Each row of a before or after table is a point. One or more steps were done to the points. Then noise was added and the rows were shuffled. The steps act on columns, c1 being the first. What was done? A step turns or swaps two columns, mirrors them in a line or flattens them onto one, adds a multiple of one to another, or multiplies or shifts one. Angles are multiples of 10 degrees, from the lower column toward the higher: turns from -170 to 170, lines from 10 to 170 but not 90. Use the fewest steps. Two steps may share a column if one is a turn and the other turns, adds or multiplies; they go together, in the order done. Otherwise the lowest column goes first.
In the rows, 128 means zero.

Before (8 x 3)
[[150  98 114]
 [115 163 112]
 [127 171 133]
 [148 204 186]
 [ 67  87 103]
 [ 63 147 102]
 [124 169 148]
 [125 176 141]]
After (8 x 3)
[[104  98 129]
 [160  88  68]
 [128 164 106]
 [160 148  68]
 [138 178 134]
 [128 170 131]
 [143 169 139]
 [149 204 186]]
Steps: mirror c1 and c3 in the line at 70 degrees

Before (10 x 6)
[[158 136 122 160 145 139]
 [153 119 130 135  79 119]
 [153 133 132 123 119  90]
 [117 111 127 135 127 194]
 [131 113 141 114 153  71]
 [125 142 138 145 136  84]
 [126  93  86 144 150  82]
 [150 111 113 114 153 145]
 [107 124 143 141 107 100]
 [122 249  99 139  93  57]]
After (10 x 6)
[[136  82  95 129 203 113]
 [144 108 123 133 204 135]
 [151 123 134 137 135 122]
 [127 122 146 126 204 105]
 [128 145 136 124 192 115]
 [128 234  61 132 146  97]
 [119 111 137 127 174 157]
 [115 126 140 122 158 115]
 [150 136 132 139 169 112]
 [167 132 115 141 199 134]]
Steps: flatten c1 and c4 onto the line at 20 degrees; turn c2 and c3 by -20 degrees; shift c5 by 50; multiply c6 by 0.4

Before (11 x 9)
[[160 180  86 109  96  94 185  94 132]
 [107  74 138 109 113 123 131 146  85]
 [165 133  86 116 129 149 145 125  88]
 [ 45 131  94  85 112 151 131 112  78]
 [147 159 153 142 123 152 151  97 147]
 [171 184 151 135 153 110 153  90  80]
 [117 181 138 162 141 114 178 128  91]
 [112 126 120  64 119 153 182 135 114]
 [157 169 108  67 178  59 124 108 166]
 [151 157  78 114 134 149 177 123 160]
 [132 116 190  76 120 150  35 210 108]]
After (11 x 9)
[[162 126  95  96 130 148 144 134 112]
 [148 138 144 155 121 149 150 178 137]
 [114 121 158  30 121 152 180 119 125]
 [154 117  89  91 133 146 179 149 139]
 [156 122 138  30 178  60 125 174 142]
 [157 128  99  84  96  95 185 195 130]
 [126  52 215  73 119 151  37  50 121]
 [ 42 143 119  54 110 152 126 147 107]
 [117  96 117 181 137 113 176 170 113]
 [172 132 145 147 151 111 155 202 110]
 [110 144 151 103 113 120 131  74 109]]
Steps: multiply c8 by 1.3; turn c2 and c8 by 130 degrees; multiply c4 by 1.6; turn c3 and c4 by 20 degrees; multiply c9 by 0.4
